Rows are points. Each copy is the shape, with its points in the same order, turned, moved and blurred by noise. Some copies are also mirrored. Which?

Shape, 7 rows:
[[  5  11]
 [ 52  -1]
 [-18  -8]
 [-31  -8]
 [-20   6]
 [-28 -91]
 [-14  19]]
Copy 1:
[[ -1  13]
 [ 41 -27]
 [-22  14]
 [-33  21]
 [-15  26]
 [-78 -50]
 [-12  39]]
Copy 1 is: only turned
Copy 2 (7 x 2):
[[ 16   1]
 [ 58  20]
 [-10  12]
 [-20  13]
 [ -8  -2]
 [-35  95]
 [  2 -13]]
Copy 2 is: mirrored

Shape, 8 rows:
[[ 33  20  65]
 [ 25 -23  32]
 [  8 -68  15]
 [-32   9 -26]
 [-54  30   8]
 [ 16  14  86]
 [-22 -30   6]
 [ 22   5 -46]]
Copy 1, 8 rows:
[[ -5  17  78]
 [ 11 -16  45]
 [ 24 -65  17]
 [-42   0 -28]
 [-76   2   3]
 [-23  -5  95]
 [-20 -41  -3]
 [ 14  18 -33]]
Copy 1 is: only turned
Copy 2, 8 rows:
[[ 28 -26  52]
 [ -2 -48  11]
 [-39 -70 -17]
 [-25  26 -30]
 [-37  43   8]
 [  8 -28  72]
 [-41 -21 -12]
 [ 19  -4 -56]]
Copy 2 is: only turned
Copy 3 (8 x 3):
[[ 14  43  43]
 [ 21 -12  33]
 [ 28 -56  25]
 [  1 -18 -62]
 [-41   7 -37]
 [-18  33  47]
 [  6 -42  -3]
 [ 65 -13 -50]]
Copy 3 is: only turned
Copy 4 (8 x 3):
[[ 40  64  52]
 [ 22  11  53]
 [  0 -33  71]
 [-40   7  -6]
 [-56  47   9]
 [ 27  73  72]
 [-28  -3  43]
 [  8 -15 -25]]
Copy 4 is: only turned

Shape, 8 rows:
[[  0 -25   9]
 [ 48 -73  15]
 [-30  -6   5]
 [ 49 -42  -3]
 [ 12  52  24]
 [-27  63  10]
 [-21 -17  48]
 [ 14 -25  -7]]
Copy 1:
[[-12 -28  -2]
 [  5 -95 -11]
 [-26   7  -3]
 [ 20 -66 -17]
 [ 27  24  39]
 [  6  56  31]
 [-33 -24  35]
 [  6 -32 -19]]
Copy 1 is: only turned
Copy 2, 8 rows:
[[  2 -17 -26]
 [  0 -91 -14]
 [ 14   5 -41]
 [-23 -60   0]
 [ 14  33  28]
 [ 18  68  -1]
 [ 48  -9 -35]
 [-16 -28 -20]]
Copy 2 is: mirrored
Copy 3, 8 rows:
[[ -8 -11  11]
 [-46 -26  70]
 [  7  -6 -24]
 [-17   8  67]
 [ 79  -9  14]
 [ 79   4 -25]
 [ 21 -53  -9]
 [-10  17  22]]
Copy 3 is: mirrored
Copy 4 (8 x 3):
[[-13  27   0]
 [  1  93   0]
 [-29  -4  -5]
 [ 24  65  -2]
 [ 20 -29  45]
 [  0 -62  27]
 [-45  16  30]
 [  4  30 -10]]
Copy 4 is: mirrored

Shape, 7 rows:
[[ 54  91   8  26]
 [-33 -34  11 -14]
 [  6 -55  16 -15]
 [ 34 -33 -41  37]
 [-23 -38 -23  -9]
 [-14 -55 -15   5]
 [  0 -40  17  50]]
Copy 1 (7 x 4):
[[ 58  47  -8  70]
 [-35 -52   5  -4]
 [-16 -76 -34 -19]
 [-19 -14 -76   8]
 [-48 -21 -19 -28]
 [-36 -44 -32 -10]
 [-31 -59 -36  42]]
Copy 1 is: only turned
Copy 2, 7 rows:
[[ 61 -66  56  25]
 [-20  44 -11 -23]
 [ 22  62 -11 -35]
 [ 55  15 -58   7]
 [ -6  25 -36 -24]
 [  9  43 -39 -18]
 [ 21  53 -17  36]]
Copy 2 is: mirrored
Copy 3:
[[ 31  93 -11   1]
 [-38 -45  11   8]
 [ -2 -55   7 -24]
 [-17  -8 -53 -54]
 [-30 -40 -31   0]
 [-34 -53 -18 -23]
 [-45  -7  11 -52]]
Copy 3 is: mirrored
Copy 4, 7 rows:
[[-58  95 -17   6]
 [  7 -56 -15 -30]
 [ 45 -36 -20 -30]
 [ 35   8 -38  38]
 [ 12 -51 -43   3]
 [ 40 -39 -34   4]
 [ 30 -22  10  24]]
Copy 4 is: only turned

Shape, 7 rows:
[[-93 -20   7 -13]
 [ 28  -4  31  72]
 [ 29 -29 -13  58]
 [-70 -27  29 -62]
 [-22   5  35 -11]
 [ 44 -47   5  29]
 [ 20   8 -11  13]]
Copy 1 (7 x 4):
[[-33  19  42  74]
 [ 15 -63 -26  -4]
 [ 55 -57 -16  29]
 [-17  52  83  28]
 [-14   2  40 -13]
 [ 65 -55  23  -2]
 [ 33  -6  -6  -8]]
Copy 1 is: mirrored
Copy 2 (7 x 4):
[[-27 -80 -14 -45]
 [ 26  -7 -10  78]
 [  5   6 -53  60]
 [-70 -56  16 -48]
 [-19 -24  21   0]
 [-31  17 -37  64]
 [  1  22 -19  10]]
Copy 2 is: mirrored
Copy 3:
[[-82  12  15  13]
 [ 45 -25  50  47]
 [  7 -67  29  31]
 [-73  46  21 -44]
 [-10  28  22   4]
 [ 37 -51  37 -15]
 [ 23 -18   0  12]]
Copy 3 is: only turned
Copy 4 (7 x 4):
[[-69  20 -37 -69]
 [-51  -3  64  44]
 [-40 -24  17  62]
 [-22   1 -23 -92]
 [-24  14  31 -43]
 [-14 -44  24  37]
 [ -6  16  10  25]]
Copy 4 is: only turned

Shape, 10 rows:
[[ 41 -18  30  20  15 -26]
 [  3  -8  -2 -32 -25 -49]
 [ 41  -2 -28  39  25  18]
 [ 27 -33  32  26 -30 -67]
 [ -4  38 -26 -55  49 -21]
 [-28 -34  33 -14  23  13]
 [ 57 -12   9 -12 -44  20]
 [ 16 -47  57   2 -30  27]
 [-30 -42 -33  29  -5   7]
 [-27  44  11 -10   5 -63]]
Copy 1:
[[ -6 -18  58 -31  -5  36]
 [-23 -15  44 -17 -45 -34]
 [ 20   1  -4 -38   0  49]
 [ 17 -10  95 -14 -53   5]
 [-46   3 -17 -56  12 -46]
 [-16 -41  24  26  27  -3]
 [-33 -19  12   0 -61  46]
 [-26 -39  48  42 -23  48]
 [ 46 -19  -6  23  -5   0]
 [-20  36  56 -24  -6 -61]]
Copy 1 is: only turned
Copy 2:
[[ 31  35  19  29  27  12]
 [ -3  31  -2 -42  51  11]
 [ 32 -23   4  20 -30  14]
 [ -1  32  43  -1  60  41]
 [ 14  44 -82 -25  -4 -13]
 [-26  11 -12  33  26 -43]
 [ 44 -15  34 -25  21 -21]
 [  1  -6  56  23  42 -43]
 [-37 -40 -14  15  12  21]
 [-31  69 -19 -40   4  23]]
Copy 2 is: mirrored
Copy 3 (10 x 6):
[[ 16 -38  25  23   1 -22]
 [-28  11  20 -13  -7 -61]
 [  2 -27 -25  22 -19  28]
 [ 10 -23  20  40   5 -83]
 [-49  33  41 -36   4  29]
 [ 36  -3   6 -45  37 -14]
 [ 11 -42  -3 -23 -60 -37]
 [ 62 -43  -2 -33  -6 -49]
 [ 13  12 -63  -4  20 -23]
 [-10  58  50  10   6 -25]]
Copy 3 is: mirrored
Copy 4 (10 x 6):
[[ 32 -16   5   5  33  38]
 [ 34   4 -28   6 -30  -6]
 [ -6  34  41  32  33  42]
 [ 77 -23 -16  11  -5  44]
 [-42  11 -22  30   9 -48]
 [-32 -35   0 -17 -20  38]
 [ 43  33  40 -36  -5  15]
 [ 23 -25  35 -51 -20  56]
 [-16  21   9  31 -42  70]
 [ 17 -36 -15  56 -26 -31]]
Copy 4 is: only turned
